Each row is a point. A path goes straight from each point to the next, and from the last back to the first. The post is the endless flat space through its rows: a point in 2 columns, a line in 3, a plane in 4, and so on, so that a path can go around it. Count how often the path circles the post. Going back the other way cancels.

Post (2 x 3)
array([[ 0.15, -0.22,  0.66],
       [-0.11,  0.13, -0.14]])
Path (21 x 3)
array([[ 0.61,  0.12,  0.44],
       [ 0.40, -0.52,  0.87],
       [-0.09, -0.16, -0.17],
       [-0.28, -0.72,  0.67],
       [-0.56,  0.43,  0.03],
       [-0.60, -0.22, -0.24],
       [ 0.23, -0.48,  0.69],
       [-0.10,  0.30, -0.83],
       [ 0.33,  0.31,  0.10],
       [ 0.17,  0.22,  0.88],
       [-0.33,  0.07,  0.94],
       [-0.44, -0.48,  0.06],
       [-0.43, -0.53, -0.04],
       [-0.31, -0.56,  0.96],
       [ 0.23, -0.77,  0.16],
       [ 0.26, -0.08,  0.16],
       [ 0.37, -0.39, -0.17],
       [-0.24, -0.10, -0.39],
       [-0.04, -0.44,  0.46],
       [ 0.09,  0.00, -0.29],
       [ 0.52,  0.05,  0.57]])
Times around: 1

Post (8 x 9)
array([[ 0.17,  0.06,  0.53, -0.18, -0.62,  0.03, -0.01,  0.10, -0.31],
       [-0.03, -0.48, -0.72,  0.29,  0.30, -0.07,  0.07, -0.45, -0.47],
       [ 0.09, -0.44,  0.59,  0.16, -0.41, -0.15, -0.66,  0.18, -0.11],
       [-0.35,  0.75, -0.90,  0.50,  0.33, -0.11,  0.23, -0.13,  0.03],
       [ 0.23,  0.26, -0.54,  0.10, -0.15,  0.27, -0.37, -0.23, -0.17],
       [-0.20, -0.20,  0.00, -0.58,  0.27, -0.61, -0.58, -0.41, -0.21],
       [ 0.12,  0.21, -0.52,  0.09,  0.63,  0.23,  0.06, -0.20,  0.32],
       [-0.84, -0.29, -0.08, -0.13, -0.27,  0.12, -0.39, -0.38, -0.33]])
Path (25 x 9)
array([[ 0.43, -0.21, -0.16,  0.43, -0.28, -0.47, -0.57, -0.55, -0.16],
       [-0.01, -0.03,  0.06,  0.36,  0.47,  0.36, -0.71, -0.55,  0.07],
       [-0.02,  0.40, -0.10, -0.12,  0.40, -0.26, -0.41, -0.17, -0.29],
       [-0.35,  0.13, -0.66, -0.59,  0.05,  0.38, -0.36, -0.34, -0.49],
       [ 1.01,  0.38, -0.31,  0.65, -0.54,  0.36,  0.30,  0.51, -0.02],
       [-0.78,  0.07, -0.12, -0.05,  0.24, -0.54, -0.70, -0.37,  0.78],
       [-0.53, -0.31,  0.59,  0.39,  0.17, -0.07, -0.03, -0.30,  0.40],
       [ 0.05,  0.26,  0.25,  0.22, -0.23, -0.11,  0.07,  0.63,  0.97],
       [-0.77, -0.53, -0.31, -0.83,  0.63, -0.02, -0.09, -0.25,  0.23],
       [-1.11, -0.08, -0.28,  0.28, -0.07, -0.53, -0.78, -0.07, -0.80],
       [-0.28, -0.06, -0.02, -0.24, -0.12,  0.32, -0.75, -0.78, -0.76],
       [-0.41, -0.01, -0.08, -0.29,  0.43, -0.83,  0.57, -1.09, -0.49],
       [-0.57, -0.16, -0.66,  0.04,  0.53, -1.13,  0.24, -0.61, -0.17],
       [-0.45,  0.64,  0.11, -0.74, -0.45,  0.11, -0.59,  0.13,  0.36],
       [-0.16, -0.04, -0.19,  0.43, -0.43,  0.51, -0.33,  0.51, -0.53],
       [ 0.33,  0.47, -0.02,  0.48, -0.61,  0.26, -0.22,  0.20, -0.36],
       [ 0.10, -0.27,  0.08, -0.40,  0.28, -0.17, -0.43, -0.66, -0.09],
       [-0.50,  0.28,  0.12,  0.14, -0.94, -0.53,  0.28, -0.44, -0.26],
       [-0.69,  0.30, -0.49, -0.07,  0.18,  0.23,  0.36,  0.21,  0.78],
       [ 0.58, -0.74, -0.56, -0.68,  0.47,  0.20, -0.72, -0.21, -0.59],
       [ 0.04, -0.07, -0.06, -0.09,  0.95, -0.42, -1.17,  0.01,  0.02],
       [ 0.05, -0.09,  0.07, -0.11, -0.30, -0.04,  0.19, -0.43, -0.60],
       [ 0.27,  0.34,  0.03,  0.17, -0.58,  0.06,  0.35, -0.18,  0.12],
       [-0.22, -0.24, -0.61, -0.72, -0.02, -0.35,  0.17, -0.60,  0.02],
       [-1.11,  0.11, -0.34, -0.03, -0.70,  0.15, -0.70, -0.12,  0.19]])
Times around: 2

Post (17 x 18)
array([[-0.24, -0.38,  0.17, -0.11, -0.81,  0.18, -0.21,  0.61,  0.67,
        -0.48,  0.00, -0.18,  0.86, -0.64,  0.47,  0.34, -0.55,  0.04],
       [ 0.19,  0.04, -0.43, -0.15,  0.70, -0.02, -0.20, -0.37,  0.45,
         0.08, -0.36,  0.10, -0.41,  0.40, -0.43, -0.40,  0.10,  0.14],
       [-0.45, -0.23, -0.73, -0.13, -0.66,  0.12,  0.17,  0.49,  0.20,
        -0.47,  0.06,  0.35,  0.09,  0.06, -0.01,  0.66, -0.38, -0.55],
       [ 0.33,  0.24,  0.00,  0.38,  0.54,  0.04,  0.04, -0.36,  0.30,
        -0.37, -0.81,  0.20,  0.39,  0.26, -0.68, -0.20,  0.45, -0.29],
       [ 1.07,  0.66, -0.11,  0.19,  0.54,  0.00, -0.24, -0.50,  0.36,
         0.06, -0.35,  0.60,  0.25, -0.05, -1.21, -0.37, -0.34,  0.12],
       [-0.52,  0.33, -0.85, -0.13,  0.01, -0.03, -0.65,  0.21, -0.25,
        -0.08, -0.52,  0.49,  0.44,  0.17,  0.19,  0.25, -0.05,  0.14],
       [-0.31,  0.18, -0.53,  0.09,  0.09,  0.29, -0.27,  0.03, -0.22,
         0.22,  0.17,  0.57,  0.28,  0.21,  0.46, -0.65,  0.27, -0.68],
       [-0.47,  0.48, -0.17,  0.40, -0.48, -0.54, -0.09,  0.99,  0.38,
        -0.53,  0.03, -0.26, -0.01, -0.27,  0.08,  0.30, -0.41, -0.09],
       [-0.35,  0.38,  0.19, -0.12, -0.18,  0.30, -0.13, -0.16, -0.19,
         0.36, -0.63,  0.06, -0.13, -0.11, -0.34,  0.09,  0.22, -0.08],
       [ 0.47, -0.05, -0.56,  0.27,  0.52, -0.41,  0.14, -0.67,  0.69,
         0.71, -0.76,  0.24,  0.28,  0.55, -0.71, -0.56, -0.06,  0.15],
       [ 0.09,  0.06,  0.07,  0.02, -0.77, -0.07, -0.23,  0.44,  0.53,
        -0.46, -0.29,  0.56,  0.18,  0.17,  0.62,  0.30, -0.66,  0.16],
       [-0.09, -0.17, -0.22,  0.40,  0.39,  0.06, -0.20,  0.05, -0.49,
         0.21, -0.04,  0.67,  0.06,  0.11, -0.15,  0.18, -0.35,  0.24],
       [ 0.15, -0.06,  0.09, -0.76,  0.36,  0.17,  0.35,  0.16, -0.30,
         0.11, -0.21,  0.40,  0.47,  0.67,  0.03, -0.06, -0.23, -0.06],
       [-0.46,  0.34, -0.94,  0.28,  0.29,  0.81,  0.15,  0.02, -0.83,
        -0.01, -0.32,  0.08,  0.24,  0.43,  0.33, -0.58, -0.27,  0.08],
       [-0.71, -0.22, -0.20, -0.37, -0.76, -0.26,  0.32,  0.44, -0.06,
        -0.51, -0.14,  0.52,  0.23, -0.61,  0.13,  0.02, -0.31,  0.16],
       [-0.36,  0.27, -0.20, -0.26,  0.37,  0.01, -0.28, -0.59, -0.57,
        -0.06, -0.52,  0.28,  0.35,  0.05,  0.47, -0.16, -0.49, -0.33],
       [-0.64,  0.08,  0.18, -0.15, -0.92, -0.33, -0.23, -0.01,  0.08,
        -0.70,  0.32, -0.20,  0.30, -0.09,  0.12,  0.38, -0.22,  0.23]])
Path (25 x 18)
array([[ 0.40, -0.03, -0.07,  0.55,  0.25,  0.35,  0.18,  0.04,  0.30,
         0.15,  0.32,  0.35, -0.18,  0.66, -0.18,  0.64, -0.03, -0.23],
       [-0.13,  0.57,  0.11,  0.17,  0.38,  0.39, -0.10, -0.24, -0.41,
         0.07,  0.41,  0.35,  0.35,  0.44, -0.37,  0.42, -0.19, -0.20],
       [-0.61, -0.22,  0.08, -0.36, -0.65, -0.03, -0.19,  0.08,  0.19,
         0.13, -0.63,  0.14,  0.59,  0.04,  0.00,  0.68, -0.86,  0.41],
       [ 0.01,  0.76,  0.03, -0.11, -0.04,  0.61,  0.42, -0.13, -0.35,
        -0.01, -0.60,  0.10,  0.00,  0.48, -0.98, -0.25,  0.69, -0.92],
       [ 0.45,  0.58, -0.21,  0.03, -0.41, -0.13, -0.46, -0.19,  0.34,
         0.58, -0.70,  0.58, -0.61, -0.53, -1.43,  0.46,  0.17, -0.63],
       [ 0.50, -0.57, -0.37,  0.44,  0.33, -0.55, -0.35,  0.07,  0.31,
         0.15,  0.07,  0.69,  0.46, -0.14,  0.00,  0.00, -0.45, -0.02],
       [ 0.48, -0.60, -0.37,  0.36, -0.23,  0.17,  0.22,  0.77,  1.16,
        -0.33, -0.30,  0.00,  0.55,  0.74, -0.88,  0.44,  0.13, -0.61],
       [-0.49, -0.17,  0.04, -0.41,  0.39,  0.44,  0.18, -0.06, -0.41,
         0.32, -0.81,  0.32,  0.33,  0.35,  0.22, -0.17, -0.41, -0.19],
       [-0.84,  0.09, -0.50, -0.47,  0.06,  0.10,  0.00,  0.44, -0.47,
        -0.74, -0.57, -0.45,  0.50,  0.12, -0.56,  0.48, -0.14,  0.44],
       [ 0.13, -0.10, -0.38,  0.85, -0.71,  0.11, -0.27,  0.14,  0.07,
        -0.10, -0.47,  0.42, -0.14, -0.21, -1.07,  0.40, -0.16,  0.46],
       [ 0.05,  0.90,  0.29,  0.05, -0.04, -0.03, -0.34, -0.43,  0.32,
        -0.08, -0.69, -0.63, -0.38, -0.16, -0.02, -0.79,  0.33,  0.29],
       [-0.65, -0.02, -0.27,  0.45,  0.16, -0.68,  0.19,  0.04, -0.46,
        -0.39, -0.32,  0.37, -0.22, -0.35,  0.08,  0.92, -0.39, -0.09],
       [ 0.38,  0.18,  0.99, -0.84, -0.14,  0.04,  0.72, -0.28,  0.32,
         0.13, -0.57,  0.47, -0.08,  0.44, -0.49,  0.00,  0.15, -0.28],
       [-0.91, -0.34, -0.11, -0.19, -0.10, -0.38, -0.12,  0.48, -0.26,
         0.10, -0.04,  0.55, -0.18,  0.23, -0.63,  0.80, -0.07,  0.35],
       [-0.47,  0.41, -0.23,  0.64, -0.34, -0.32, -0.10,  0.71,  0.58,
        -0.43,  0.53, -0.05, -0.55, -0.12, -0.01, -0.70,  0.21, -0.75],
       [-0.33, -0.25,  0.96, -0.86, -0.21, -0.60, -0.31, -0.14,  0.85,
         0.54, -0.60, -0.28,  1.08,  0.37,  0.02,  0.26, -0.60,  0.89],
       [-0.06,  0.13, -0.82, -0.39,  0.24,  0.44,  0.15, -0.60, -0.67,
         0.12, -0.40,  1.31, -0.38, -0.31, -0.73,  0.29, -0.58,  0.19],
       [ 0.03,  0.50, -0.68,  0.09, -0.10,  0.24,  0.32,  0.45,  0.39,
         0.19, -0.11, -0.51,  0.35, -0.09, -0.43, -0.15, -0.19, -0.22],
       [ 0.36, -0.28,  0.80,  0.23, -0.85, -0.15, -0.07, -0.31,  0.08,
        -0.29,  0.11, -0.61,  0.53, -0.21, -0.51,  0.66, -0.54,  0.17],
       [ 0.74,  0.00,  0.23, -0.31,  0.00, -0.33, -0.44, -0.26,  1.01,
         0.35, -0.91,  0.41,  0.35,  0.54, -0.04, -0.24, -0.38,  0.60],
       [-1.20,  0.38, -0.60,  0.54, -0.65, -0.06, -0.73,  0.09,  0.33,
        -0.55, -0.65, -0.53, -0.11, -0.40,  0.52,  0.27, -0.18, -0.35],
       [-0.17,  0.17, -0.90,  0.07, -0.40,  0.60,  0.03,  0.17,  1.09,
        -0.52, -0.35,  0.20,  0.76,  0.09, -0.29, -0.05, -0.19, -0.65],
       [-0.36,  0.47, -0.49,  0.84,  0.19,  0.44, -0.65, -0.32, -0.70,
        -0.03, -0.38,  0.05,  0.16,  0.00, -0.37, -0.26, -0.51,  0.01],
       [-0.62,  0.33, -0.66,  0.14, -0.07, -0.33, -0.24,  0.01,  0.12,
         0.18, -0.97, -0.48, -0.08, -0.35, -0.53, -0.23,  0.05,  0.44],
       [ 0.30,  0.49, -0.78,  0.27, -0.46, -0.42, -0.05, -0.20,  0.41,
        -0.67, -0.46,  0.55, -0.06, -1.18, -0.18, -0.89, -0.15, -0.15]])
Times around: 1
